Each wall is flat, endless, passes through zero and stands at right angles to its row. A trip goes straight from one point to another. List the walls that it crosses, first one first.

Walls:
(1): [-15,  30]
(2): [-19,  44]
(3): [-38,  18]
(4): [10, 54]
(5): [ 19, -10]
Trips:
[ 23, -29] to [  1, -45] => none
[51, 51] to [53, 48] => none
[-25,  31] to [-47,   0] => 4
[14, 53] to [-29,   3] => 4
[-2, 66] to [16, 22] => 3, 5

Walls:
(1): [ 37,  -8,  20, -60]
(2): [ -3, -14, -66,  10]
(3): [ 11, -11,   6,  61]
(4): [ 39,  46,  -3, -20]
(5): [-16,   7, -12, -34]
(6): [-24, -13, -91,  41]
(7): [ -7, -31,  24,   4]
(8): [ 50, -28,  29, -52]
Trips:
[ 30,  21, -12,  44] to [13, 85, 40,  1] => 2, 6, 1, 3
[  4,  15,  20, -69] to [  8,  28, -68, -26] => 2, 6, 8
[ 33, -23,  51,   9] to [-23, -29, -32, -58] => 3, 5, 2, 6

Walls:
(1): [ 35, -26, -49,  -7,  13,  31,  35,  33]
(2): [-46, -14,  -7,  39,   8,  41,  22, -73]
(3): [ 27,  18, -27,  25,  34, -40,  -3, -29]
(4): [ -6, -15,  32,  40, -48,  56,  16, -25]
(5): [ 29, -55,   7, -63,  50, -48,  14, -40]
(6): [ -9,  28,  29, -22,  26, -50,  10, -12]
(7): [ -8,  25, -16,  76,   0,  47,  -9,  25]
Trips:
[20, 37, 11, 63, -7, 32, 34,  2] to [-15,  29, -44, -51,  -3, -13,  25,  27] => 2, 4, 6, 3, 7, 5
[ 28,  26,  58,   5,  31, -36,  48,  18] to [-34, -78, -21, -16,  38,  15,  31, -30] => 1, 2, 3, 6, 4

Walls:
(1): [  6, -47,  30, -30,  86, -33, -36,  48,  -6, -13, -37]
(2): [ 10,  16,  34,  21, -39, -12, -16,   0, -36, -28,  21]
(3): [-47,  44,   9, -10,  46, -15,  22,  53,  12,  31,  31]
(4): [-15,  50,   8, -25, -19,  -6,  32, -21, -35,  -6, -43]
(5): [ -6,  12, -11, -27,   3,  33, -59,  39, -11, -65, -15]
(6): [-44, -64, -40,  -3,  31, -20, -16, -28,  43,  27,  38]
(7): [-62,  31,  34,  10,  48,  20,  37,  -4,   8, -44,  18]
Trips:
[ 56, -12,   7, -35,  23,  22,  35,  69, -27,  44,  12] to [-86,   4,  30,  13, -28, -13,  43, -54,  -1,  13,  -1] => 4, 7, 1, 6, 2
[-54,   6,  15,   6,  -9, -25,  17, -14, -14,  22, -14] to [-33, -49,   0, -41,  50, -34,  -2,  35,  20,  59,   2] => 2, 1, 4, 7
[-14, -41, -17,  -1, -34,  44, -53,  -7, -34,  31,  20] to [-39, -19,  35,  50,  41,  -8,  18,  49,  32, -36,   6] => 1, 7, 3, 2

Walls:
(1): [ 34,  32,  -4, -33,  38,  -5,  32,  39, -20, -56,   4, -28,  16,  15]
(2): [ -6, -10, -16,   9,  52, -29,  16,  18,  20,  29, -22, -16,  17,   4]
(3): [ 12,  -4, -11,  15, -15, -19,  -3,   2,  -3,  51, -30,  -7,  -5, -21]
(4): [  8,  40,  13, -29,  -1,  17,  18,  -8, -21, -28, -14,  -9,  12, -18]
(5): [-10,  -3,   5,  -4, -19,  39, -22,  12,  -9,  -3,   7, -21, -57,   7]
(6): [  4, -12, -48,  16, -21, -49,  13,  -2, -26,  52,  -7, -17,  18, -13]
(7): [ 21,  -3,  -1, -59,  18,  37,  -5, -14, -29,   7,  21,   7, -16, -32]
(8): [  0, -67,  15,  -7,  18,  19,  35, -48,  -7,  -6,  21,  -4, -20,  10]
Trips:
[ 62, -52,  15, -15,  15,  45,   4, -32,  -2, -44,  32,  25,  -5, -13] to [  1, -34,  -9, -33, -23,  43, -23, -31, -10,   4,  11,  -2,  49,   1] => 1, 5
[  4, -15,  14,  22, -45, -19,  42,  -5, -32, -24,  -1, -29, -25, -13] to [-10, -13, -12,  14,  -4, -47, -28,  82,  29, -14,  12,  -2,  15,  -2] => 4, 8, 2, 5
[ 27,  -6,  38, -32,  -8, -41,  -4, -61,  32, -34, -54,  30,  23,  -4] to [ 30, -23, -29, -35, -42, -47,  -5, -15,  -8,  23, -53, -38,   1,  12] => 3, 6, 2, 8, 4
[ -4, -19, -35, -33, -21, -30, -21,   9,  36, -33, -50, -47, -31, -24] to [-31, -61, -11,  43, -25, -58, -10, -33, -21,  26,  -3, -33,  -1, -56] => 4, 1, 8, 5
[  5,  21,   7,  -7, -26,  54,  25, -16, -22, -23,  -2,  -1,  -7, -13] to [63, 17, 13, -9, 62,  8, -5, -7, -8, -8, 16,  8, 32, -5] => 5, 2
[ 19, -23,  18,  23,  66,  -4, -20,  14,   8,  -2,   5,  16, -45,  47] to [  4, -27,   2,  -6,   4,  25,  36,  16,  21,   2,   2, -17, -32,  -2] => 7

Walls:
(1): [ 16,  15,  -7,  14,   7,  43, -72,   6, -16, -10,  27,   3,  30, -80,  32,
  11, -13,  -9, -46,   4]
(2): [-13,  -1, -37,  54,  30,  13,  41, -32, -23, -24, -11,  33,  -6,  15,  -6,
 -20,  -4, -11,  37, -10]
(3): [ 19,  10,  21,  59,  29,  58, -17,  20,   9,   1, -26,  -6, -30,  22,  27,
  25,  -5,   8,   9, -11]
(4): [-11, -58,  12,  52,   8, -27, -50,  18,   7,  11, -26, -44,  -7, -13,   3,
  10, -21,  48,  33, -19]
(5): [ 37,  67,  -5,  29,  -6, -30,  -4, -30,  12,   3,  57, -55,  35, -54,   7,
 -36,  23, -25, -23, -48]
(6): [ 24,  27, -31,  -4,  34,  10,   7, -52,  37,  29, -30, -51,  10, -43,  52,
 -16, -29,  -2,  38,  27]
Trips:
[-30,  57,  -8,  -7,  29, -51,   7, -51, -41,  16,  40,   1, -21,   3,   7,
 -76, -25,   2,  92,  29] to [ -2,  -9, -42, -13,  21,  19,   3,  27, -45,  22,   4,  -7, -50,  31,   5,
  64,  23, -50,  40,  25] => 5, 3, 6
[ -2,  11, -33,  35, -26,   1,  35, -36, -46,  16,  19,   2,  32, -11,  27,
   7,  26, -63,  24, -41] to [ 34,  34,   7,  15,  30,  22,  28, -11, -47,  20,  37,  38,  24,  19,   5,
  47, -53,  47,  54,   4] => 3, 1, 5
[-37,  42,  21,  -7, -33,  50, -24, -27, -47,   6, -52, -12, -26,  57,  35,
  10, -29,  16, -14,  15] to [ 58,  10, -57, -29, -44, -15, -16,  18,  37, -27, -77,   5,  11, -23, -32,
  11,   3,  14, -35, -24] => 1, 3, 5
[ 19,  36,  -4,   4, -27,  47,  -5,  25, -18,   3, -39,  -9,  -8, -36,   5,
 -13,  45, -21,  14,  34] to [ 28,  37, -10, -36,  -9, -32,   9,  25,   2,  -9, -17, -60,  -5, -70,  -5,
   7, -28,  14,  51, -95] => 4, 3
[-35,  42,  -3,  -8, -30, -19,  20,  13, -45, -13,  13,   2,  25,  16,  18,
  60,   8,  13,  -3,  16] to [ 49,  15,  18,  36, -24,  12, -42, -37, -29, -22,  15,  30,  34,  38,  13,
   9,   3, -30,  10, -20] => 1, 5, 2, 3
[-27,  -4,  11,  10,  32, -40, -26,  39,   3,  -4,  14,  -8, -24,  55, -34,
  30,  -8,  18,  43,  -7] to [ 41,  63,  51,  10, -10,  18,  43,  17,  18,  64,  -8, -19,   1,   6, -15,
  29, -23,   3,   7,   1] => 2, 6, 5, 4

Walls:
(1): [-10, -26, -32, -10, -17,  -7,  18, -39,   4, -17,  -8,  -4, -29,  33, -20,
 -13,   6,   6,   5, -13,  19,  -1,   2, -28]
(2): [ 15, -35, -15,  -7, -28,  -4, -14,  13,  37, -12, -40, -23,  -3, -14, -22,
  50,  20, -29,  16, -26,  -2,  12,  15, -32]
(3): [-30,  -4,   9, -13,  -7, -11,  33,  -6, -21,   5,  12,  -2,   9, -11,  23,
  31, -38,  21, -29, -41,   3,  -3, -21,  12]
(4): [ 14, -32, -30, -18,  14, -17,  18, -25,  17,  32,  -6,  -9, -14, -24,  13,
  31,   4, -15,   8, -19,  16, -25,  34,   7]
(5): [ 14,   3, -31,  25,   4, -24,  11,   5, -29, -30, -14,  11,  -9, -15,  14,
  36, -33,  -3,  33,  14,   0,  32,  13, -26]
(6): [  5,   0, -27,  37, -28,  63,  12,   2,  -9, -21,  13,   8, -11,  13,  -7,
 -24,   9,  -9,  37,  32,  -8,   0, -28,   2]
Trips:
[ -3, -24,  -6,   8, -39, -33, -10,  20,   2, -22,  -5, -30,  -7, -35, -30,
  -6,  17,  41,   4, -10, -18,  14,  -2,  25] to [ 14, -42,  17,   9, -13, -26,  95, -19,  -7, -25,  14,  16,  18, -49, -16,
 -33,   0,   6,  -4,  17,  -6,   4,  -3,  12] => 6, 4, 2
[  7, -11,   4,  -4,  -1,  22,  10, -13,  11,   8,  17, -31,   7,  25,  17,
 -38,   2,  -7,   7,  33, -12,   9,   4,  -8] to [-18, -13,  -4, -34,   4,  -9,  14, -53, -13, -22,  26,   8, -11, -22,  22,
 -19, -14,   0, -46,  -9,  14,  -5,  36,   0] => 4, 3, 6
[ 21, -26,  22,   3,  13,  19,  43, -18, -20, -12,   3,   0, -10, -22, -37,
  19, -31,  -3,  -9,  35,   4,   2,   7,  10] to [ 32,   4,  27, -52, -23,   9, -17,  -9, -38,   3,  -6,  12,  25, -47,  -9,
  23,  12,  -8, -27,  17, -11,  19,  39,  15] => 1, 6, 2, 5
[-14,  -5, -33,  28,  -2, -10,   2,  24,  51, -18,   9,  21,  18, -30,   1,
  21, -17,  26,  -1,   3,  17, -14, -22,  12] to [ 45, -20,  -7, -19,   2,  39,  42,  -6,   6,   8,  22, -13,   9,   8,   6,
  14, -21,  30, -23, -15, -37, -17, -33,   6] => 5, 2
[  2,   9,   3,  -8,  11,   8,  -8,   4, -27,   3,  33, -29,  22,  29,  15,
  -9,  -5,  -8,  -9,  -9,   6, -19,   2, -15] to [-12,  36,   9, -17, -17, -44, -10,   6,  -7,  44,  -4,  -9,  20,  18, -14,
 -23,  19, -19,  -9,  19,   1, -10,  10, -22] => 3
